Each point is reached from the start by the listed moves, each made once or not at all, plus a little noise. Say if it took an odd or an even number of moves. Then give how often each move was made.
In the rows, 128 means zero.

Moves:
(1): [167 121 137]
(2): [119 130  87]
Start: [149 152 139]
Points:
[188 145 150] => odd (1, 0)
[141 157  96] => odd (0, 1)
[178 144 103] => even (1, 1)

Moves:
(1): [159 111 150 117 137 135 121 105 122 124]
(2): [153 169 147 118 133 123 108 177 108 137]
(3): [124 120 173 127 111 112 117 114 125 152]
(4): [152 128 122 181 127 152 116 139 129 140]
(5): [115 103 147 128 168 138 123 130 178 139]
(6): [108 147 109 117 121 177 102 120 144 157]
(7): [117 158 137 152 125 150 147 130 149 115]
(8): [149  93 149 105 130 126 161 162  99 138]
(9): [159 110 136 119  77 133 142 139 166  93]
Start: [136 110 113 114 163 157  97 137 107 131]
Points:
[159 109 108 165 161 181  84 146 108 145] => odd (0, 0, 0, 1, 0, 0, 0, 0, 0)
[158 116 182 105 207 182 126 224 130 150] => even (0, 1, 0, 0, 1, 0, 1, 1, 0)
[180 110 173  94 219 168  66 166 131 147] => odd (1, 1, 0, 0, 1, 0, 0, 0, 0)

Moves:
(1): [151 129 123 121 138 122 133 116 111 134 153 118 148 112 106 133 139 117
 113 130 128 120 136]
(2): [117 152 117 134 130 119 151 132 124 135 123 112 128 112 128 133 126 117
 125 135 128 130 135]
(3): [134 130 160 120 131 154 119 118 135 131 120 133 129 131 130 124 126 122
 129 137 125 124 113]
(4): [122 134 131 153 132 120 134 123 147 127 118 113 132 131 140 130 133 118
 145 128 107 136 150]
(5): [129 122 109 131 160 114 124 142 135 137 122 117 124 125 124 135 126 124
 126 132 127 123 124]
(6): [118 134 111 154 154 159 127 116 137  98 155 130 115 125 153 155 124 129
 121 108 138 143 122]
(7): [142  94 132 108 124 140 151 156 135 141 134 131 130 120 114 128 146 123
 145 143 122 109 151]
(8): [144 144 121 123 125 134 114 154 153 142 111 125 114 117 113 115 131 114
 149 121 122 149 142]
(9): [129 121 114 123 137 106 149 112 165 124 116 125 124 114 147 132 119 113
 133 130 142 141 129]
(10): [119 125 124 156 118 125 130 129 161 154 130 130 130 127 126 123 120 150
 128 133 142 112 131]
(11): [113 126 131 135 119 114 121 132 128 137 158 131 126 132 133 125 123 105
 133 143 120 132 112]
(12): [119 137 132 145 150 118 148 128 117 123 142 170 136 122 115 117 112 144
  98  97 131 136 150]
(13): [130 131 126 110 124 131 123 144 127 136 130 129 148 143 130 136 119 139
 119 106 131 126 132]
(14): [139 145 124 130 133 128 140 114 122 127 128 126 118 148 123 131 110 127
 130 144 122 126 128]
(15): [130 142 125 133 118 118 133 144 131 130 134 119 138 133 167 106 122 134
 113 126 146 113 131]
(16): [135 115 140 139 112 103 130 133 121 140 130 140 122 109 137 149 114 138
 118 135 123 120 152]
(17): [123 140 120 115 135 126 125 126 129 137 129 129 122 141 132 133 151 116
 123 131 135 124 129]
(18): [120 135 139 120 146 106 133 126 128 111 155 119 119 135 110 146 155 148
 129 135 157 122 127]
(19): [134 121 135 141 132 131 115 128 125 122 124 144 139 116 139 140 124 109
 149 117 137 118 125]
(20): [121 134 120 120 130 133 119 131 135 103 129 139 139 134 119 132 134 135
 129 152 138 129 120]
Start: [114 141 122 153 129 139 131 133 142 140 154 152 119 120 121 129 144 119
 139 124 138 114 136]
Points:
[160 111 111 180 157 129 136 193 242 204 210 160 141  59 178 168 114  73
 153 125 178  78 172] => odd (1, 0, 1, 0, 1, 1, 1, 1, 1, 1, 1, 0, 1, 0, 1, 1, 0, 0, 1, 0)
[130 205 124 144 200 161 144 102 127 119 221 141 134 132 119 209 165  92
 127 117 187  95 134] => odd (1, 1, 1, 0, 0, 1, 0, 0, 0, 0, 0, 0, 1, 1, 0, 0, 1, 1, 1, 0)
[108 200 139 162 133  90 125 163 205 194 207 134 141 109  89 173 180 103
 143 176 159 102 180] => even (1, 1, 1, 1, 0, 0, 0, 1, 0, 1, 1, 0, 1, 0, 0, 1, 1, 1, 0, 1)
[147 134 131  89 174 134 118 200 175 162 214 142 144 117  48 150 194  97
 162 171 155  95 141] => odd (1, 0, 1, 0, 1, 0, 1, 1, 0, 0, 1, 0, 1, 0, 0, 0, 0, 1, 0, 1)
[148 162 103 247 169 132 196 155 185 176 197 181 123  52 107 178 114  96
 154 108 132 102 249] => odd (1, 1, 0, 1, 0, 1, 1, 1, 0, 1, 0, 1, 0, 1, 0, 1, 0, 0, 1, 0)
[152 147  94 179 157 154 166 176 178 159 220 211 140  95  78 171 113 155
 111 112 155 103 220] => even (1, 0, 0, 0, 0, 1, 1, 1, 0, 1, 0, 1, 1, 1, 0, 1, 0, 0, 0, 1)
[160 164 144 151 147  94 183 119 146 162 184 186 156 111 153 135  81 127
  67 107 162  95 183] => even (1, 0, 1, 0, 0, 0, 0, 0, 1, 0, 0, 1, 1, 1, 1, 1, 0, 0, 0, 0)
[128 126 118 116 169 104 169 185 193 164 162 206 148 114 157 143 136 129
  92 132 175  80 185] => even (0, 0, 1, 0, 1, 0, 1, 0, 1, 0, 0, 1, 1, 0, 1, 1, 1, 0, 0, 1)
[103 169  90  90 144  96 166 195 216 155 189 143 118 118  95 157 197  77
 171 170 182 124 160] => odd (0, 1, 0, 0, 0, 0, 1, 1, 1, 0, 1, 0, 1, 0, 0, 0, 1, 1, 0, 1)
[104 168  90 186 182  31 239 182 219 199 181 148 125 115 154 166 136 150
 107 135 191  69 242] => odd (0, 1, 0, 1, 1, 0, 1, 0, 1, 1, 0, 1, 1, 1, 1, 1, 1, 1, 0, 0)

Moves:
(1): [118 142 132 142 106 107 139 117 140 145 102 122 149 129 129 131  97 139
 135 116 135 144 133 123 137 120]
(2): [127 120 140 130 109 128 136 126 118 120 125 127 148 140 144 108 128 147
 114 118 117 138 100 119 119 124]
(3): [141 150 114 153 102 120 137 144 145 115 108 136 124 117 132 145 131 126
 156 136 150 150 145 143 122 117]
(4): [142 122 122 128 145 136 143 132 145 132 139 124 147 130 116 139 140 120
 117 124 116 117 124 126 131 132]
(5): [105 116 114 119 115 128 135 131 129 127 118 121 141 137 122 117 109 130
 125 127 117 125 126 124 131 117]
(6): [118 127 149 135 119 127 125 113 114 137 121 102 121 159 103 155 144 134
 123 150 126 122 135 106 129  97]
(7): [120 136 113 114 129 101 141 130 114 113 101 137 146 114 130 105 116 123
 131 112 127 123 104 149 136 138]
(8): [137  99 143 149 144 150 142 124 119 151 132 126 117 136 113 156 117 113
 152 159 143 114 130 112 123 120]
(9): [137 132 122 109 140 131 135 128 101 117 141 136 127 128 140 133 123 133
 117 139  98 118 107 138 137 139]
(10): [135 137 109 141 143 124 129 141 135 133 122 127 130 127 136 115 130 125
 133 129 118 130 123 126 137 126]
(11): [146 118 133 116 130 130 121 141 124 146 115 121 140 142 115 131 141 122
 126 112 131 129 123 120 120 123]
(12): [133 137 130 138 122 103 137 140 133 130 127 112 143 120 127 113 130 117
 124 113 132 141 118 133 105 126]
(13): [110 146 132 115 115 111 135 130 118 133 140 155 118 161 137 125 143 146
 134 132 122 104 139 118 152 125]
(14): [103 135 126 142 107 125 106 105 130 130 127 133 151 150 151 127 117 133
 120 116 137 109 123 105 113 136]
(15): [114 132 120 126 147 137 121 129 133 124 134 125 118 130 130 132 114 125
 135 121 127 125 118 136 126 141]
(16): [133 133 134 127 119 128 132 137 129 137 121 119 123 129 130 131 125 117
 115 117 146 136 129 131 140 126]
(17): [135 136 122 141  96 157 123 129 137 138 132 129 129 122 107 123 136 125
 151 134 139 146 126 133 111 123]
(18): [127 133 127 133 136 127 118 143 114 132 113 151 137 117 125 126 135 122
 124 121 138 125 131 151 135 151]
(19): [108 117 140 103 121 113 136 112 147 134 127 113 143 143 144 108 131 136
 119 140 109 116 132 130 116 128]
(20): [121 133 129 127 138 145 122 126 118 126 138 136 121 117 134 153 138 119
 130 138 130 144 125 122 135 115]
(21): [119 136 128 131 117 137 134 111 126 131 119 126 121 124 122 159 141 128
 136 120 131 125 135 114 113 119]
(22): [132 149 129 120 141 138 124 139 128 127 124 152 120 125 127 116 123 121
 130 131 135 119 123 135 115 133]
(23): [150 154 136 146 123 133 140 124 118 123 118 153 123 139 128 137 127 108
 126 126 148 150 132 125 122 147]
(24): [137 127 116 128 143 132 130 135 108 108 133 127 113 120 105 146 130 152
 127 159 140 112 142 113 139 169]
Start: [142 144 138 145 134 122 124 153 167 141 169 108 130 157 115 137 147 108
 108 138 118 120 141 126 136 109]
Points:
[151 211 143 180  82 158 172 179 158 195  90 141 158 166  93 199 119  39
 162 139 180 179 125 146  75 104] => even (1, 0, 1, 0, 1, 0, 0, 1, 1, 0, 1, 1, 0, 0, 1, 1, 1, 1, 1, 1, 1, 1, 1, 0)
[ 94 248 147 130 108  62 183 114 131 142 121 126 173 240 114 176 127 119
  78 133 127  61 117  85 125 163] => odd (1, 0, 0, 1, 0, 1, 1, 0, 1, 0, 0, 1, 1, 1, 1, 1, 0, 0, 1, 0, 1, 1, 1, 1)
[171 159 121 152 154  93 162 182 172 163 150  78 209 181 129 115 127 112
  85  86  69 138  64 121 121 116] => even (1, 1, 0, 1, 0, 0, 0, 0, 1, 1, 1, 1, 0, 0, 1, 0, 0, 0, 0, 0, 0, 0, 0, 0)
[ 91 131 127 125 148  96 178 171 156 193 110 131 223 219 124 117 120 112
 120 122  86  91  85 116 170 105] => odd (1, 1, 0, 1, 1, 0, 1, 1, 0, 1, 1, 0, 1, 0, 1, 0, 0, 1, 1, 1, 0, 0, 0, 0)
[155 121 131 181 140  79 184 191 123 180  80  72 227 195  44 142 126 115
 103 143 122 104  96  91 140 116] => even (1, 1, 0, 1, 1, 1, 1, 1, 0, 1, 1, 1, 0, 0, 0, 0, 0, 1, 0, 0, 0, 0, 0, 1)
[142 132 206 162 119 152 148 134 126 196 112  92 140 238  89 198 169  79
  99 144 153 120 128  89  99 105] => even (0, 1, 0, 0, 0, 1, 0, 1, 0, 0, 1, 0, 0, 0, 1, 1, 0, 1, 1, 0, 1, 0, 1, 0)
[148 143 121 118 106  61 188 174 146 148 111  84 247 176 114  90 107 114
  74  75  66 131  53 134 126 105] => even (1, 1, 0, 1, 1, 0, 1, 0, 1, 0, 1, 1, 0, 0, 0, 0, 0, 0, 0, 0, 0, 0, 0, 0)
[146 239 106 187  72 146 143 220 163 142 115 196 133 196 124 101 139  90
 144 122 167 161 125 158 137 132] => odd (0, 1, 1, 0, 1, 0, 0, 0, 0, 1, 0, 0, 1, 0, 1, 1, 1, 1, 0, 0, 0, 1, 1, 0)
[144 193 105 212 144 196 115 181 127 173 130 157 142 173  66 194 145  55
 156 151 193 124 124  80  69 164] => even (0, 0, 0, 0, 1, 0, 0, 1, 0, 1, 1, 1, 0, 1, 1, 0, 1, 1, 0, 1, 1, 1, 1, 1)
[ 77 180 102  99 101 113 163 142 123 136 140  91 126 217  84 150 153 146
 119 183  82  66 121 105 166 120] => even (0, 0, 0, 0, 1, 1, 1, 0, 1, 1, 0, 0, 1, 0, 1, 1, 1, 0, 1, 0, 1, 0, 0, 1)
[103 208 115 172 147 146 150 147 150 183 169 156 167 189 110 191 144 115
 146 180 120  61 123  91 112 163] => even (1, 0, 0, 1, 0, 0, 0, 1, 1, 1, 0, 1, 1, 1, 1, 0, 1, 1, 1, 1, 1, 1, 0, 1)
[196 180 141 223  93 181 156 145 134 149 161 113 124 209  61 249 156  89
 133 217 182 114 154  76 120 136] => even (0, 0, 1, 1, 0, 1, 0, 1, 1, 0, 0, 0, 0, 1, 0, 1, 1, 0, 0, 0, 0, 0, 1, 1)

Moves:
(1): [118 116 135 118 132 130 129 126 123 124 121 123 124 129 125 131 135 125
 131 133 125 117 122 144]
(2): [132 130 122 142 140 133 139 132 120 127 126 140 116 132 129 137 123 132
 135 133 137 136 135 128]
(3): [124 133 135 133 135 133 132 117 123 118 133 138 133 124 126 132 134 145
 119 132 123 145 122 129]
(4): [127 129 124 129 136 117 126 122 135 123 121 149 131 137 123 144 138 139
 122 131 119 132 128 112]
(5): [119 131 114 137 119 136 126 126 135 138 122 133 129 134 122 140 128 118
 121 114 121 131 135 129]
(6): [123 125 133 126 141 134 127 111 126 133 131 132 131 129 126 120 117 134
 133 134 127 126 142 132]
(7): [127 140 141 141 135 145 123 146 147 131 124 140 124 143 114 140 118 136
 129 131 131 123 126 136]
(8): [107 143 132 138 137 125 139 135 117 111 121 137 138 132 108 143 130 124
 118 139 131 113 131 127]
(9): [137 137 119 146 120 141 127 108 135 106 149 130 121 132 123 129 135 131
 127 134 116 126 126 125]
(10): [140 120 117 136 126 121 126 119 140 125 149 110 152 134 135 140 141 113
 130 139 130 152 134 119]
(11): [137 139 138 131 126 126 129 135 128 123 121 137 125 134 117 133 121 114
 130 123 114 134 131 132]
(12): [137 135 130 147 144 124 126 116 128 134 132 130 138 136 136 134 129 126
 120 147 120 127 118 131]
(13): [133 120 150 152 140 106 109 143 132 118 141 110 128 125 122 129 123 135
 130 124 120 112 120 159]
(14): [126 129 126 126 133 112 120 110 131 119 144 122 129 136 130 133 122 125
 141 133 137 130 141 123]
(15): [130 133 120 131 119 124 128 133 143 130 128 125 138 120 127 129 119 132
 144 129 121 129 121 135]
(16): [133 143 113 129 131 128 127 125 142 129 130 111 115 128 134 109 124 124
 122 123 124 137 134 136]
(17): [130 136 124 138 141 134 126 132 132 117 122 128 126 122 132 131 127 128
 130 136 131 129 121 115]
(18): [135 151 139 144 134 141 120 126 129 116 115 137 125 124 146 135 134 147
 128 125 121 124 136 128]
(19): [136 126 117 114 134 138 135 125 130 103 121 129 146 141 123 147 142 132
 110 118 133 122 111 119]
(20): [136 122 137 134 139 124 127 112 134 109 122 118 126 143 117 143 129 144
 117 149 115 137 123 137]
(21): [124 128 115 122 133 142 129 141 119 126 140 130 126 136 133 123 116 121
 132 129 124 135 134 121]
(22): [133 128 119 119 129 128 112 125 120 140 128 146 115 133 110 150 134 135
 120 127 107 129 130 121]
(23): [115 139 107 135 129 134 118 131 126 116 115 129 143 123 133 114 130 129
 133 132 136 139 141 131]
(24): [121 123 131 117 116 134 121 125 137 138 129 135 107 115 133 130 119 123
 111 133 117 133 134 128]
Start: [125 134 123 133 120 132 127 130 145 116 129 138 126 109 153 114 147 136
 122 121 130 124 126 117]
Points:
[131 157 101 121 145 136 104 111 143 117 156 149 100 138 134 114 116 121
 133 121  94 146 171 114] => even (0, 0, 0, 0, 0, 1, 0, 0, 0, 0, 1, 0, 0, 1, 0, 1, 0, 0, 0, 0, 1, 1, 0, 0)
[134 170 129 178 202 190 108  92 144  60  89 191 139 157 129 189 164 213
  91 174  94 140 126 148] => odd (1, 1, 1, 0, 0, 1, 1, 0, 0, 0, 0, 1, 0, 0, 0, 0, 0, 1, 1, 1, 0, 1, 1, 0)
[120 195  92 192 140 165 135 118 174  44 136 145 125 134 110 143 131 135
 101 150  66 161 125 122] => even (0, 0, 1, 0, 1, 0, 0, 1, 1, 0, 1, 0, 0, 0, 1, 1, 1, 0, 0, 1, 1, 0, 0, 0)
[110 186 112 151 186 165 111 120 124   7  74 203 147 152 111 203 179 184
  78 156  71 146 122  96] => even (1, 0, 1, 1, 0, 0, 0, 1, 0, 0, 1, 0, 0, 0, 0, 0, 1, 1, 1, 1, 1, 1, 1, 0)
[128 160 152 212 187 130  79  86 188  55 144 161 137 139 150 177 140 201
 112 179 105 179 173 143] => even (0, 1, 1, 1, 0, 1, 1, 0, 0, 1, 0, 0, 1, 1, 0, 0, 0, 1, 0, 1, 0, 0, 1, 1)
[133 170  87 188 169 169 116  93 146  90 141 218 116 143 118 182 138 152
 124 159  49 156 128 107] => odd (1, 1, 1, 1, 1, 1, 0, 0, 1, 0, 1, 1, 0, 0, 1, 0, 1, 0, 0, 0, 1, 1, 0, 0)
[143 192 150 221 177 130 109  62 198  39 145 165 164 174 114 203 151 160
 130 202  72 129 143 135] => odd (1, 0, 0, 1, 0, 1, 1, 1, 1, 1, 1, 1, 0, 1, 1, 0, 0, 1, 0, 1, 0, 0, 0, 0)
[114 176 103 175 196 129  89 117 171  86 147 176 139 185  97 189 132 148
  87 134  87 105 143 128] => even (0, 0, 0, 1, 1, 1, 1, 1, 0, 0, 0, 1, 1, 1, 0, 1, 0, 0, 1, 0, 1, 1, 0, 0)
[107 167  88 139 143 159  96 100 151  39 116 162 148 160 122 209 164 123
  81 149  74 159 165 112] => odd (1, 0, 0, 0, 1, 0, 0, 1, 0, 1, 1, 0, 0, 1, 0, 0, 0, 1, 1, 1, 1, 1, 1, 1)
[118 174 139 215 195 144 104 112 172  17 114 143 169 177 108 208 148 151
 118 156 115 131 162 170] => even (1, 1, 0, 0, 1, 1, 1, 1, 0, 1, 1, 0, 1, 1, 0, 0, 0, 1, 1, 1, 0, 0, 1, 0)
[129 202 114 220 174 158  93  44 198  59 158 153 143 167 112 202 155 175
 102 190  56 153 147 150] => odd (1, 0, 1, 0, 1, 1, 1, 1, 1, 1, 0, 1, 0, 1, 1, 1, 0, 1, 0, 1, 0, 1, 0, 0)
[138 172 108 248 212 157 112  87 187  15 185 142 179 182 107 217 128 162
 112 195  99 149 117 134] => even (0, 1, 1, 0, 1, 1, 1, 1, 1, 1, 0, 1, 1, 1, 1, 0, 1, 0, 1, 1, 1, 0, 0, 0)
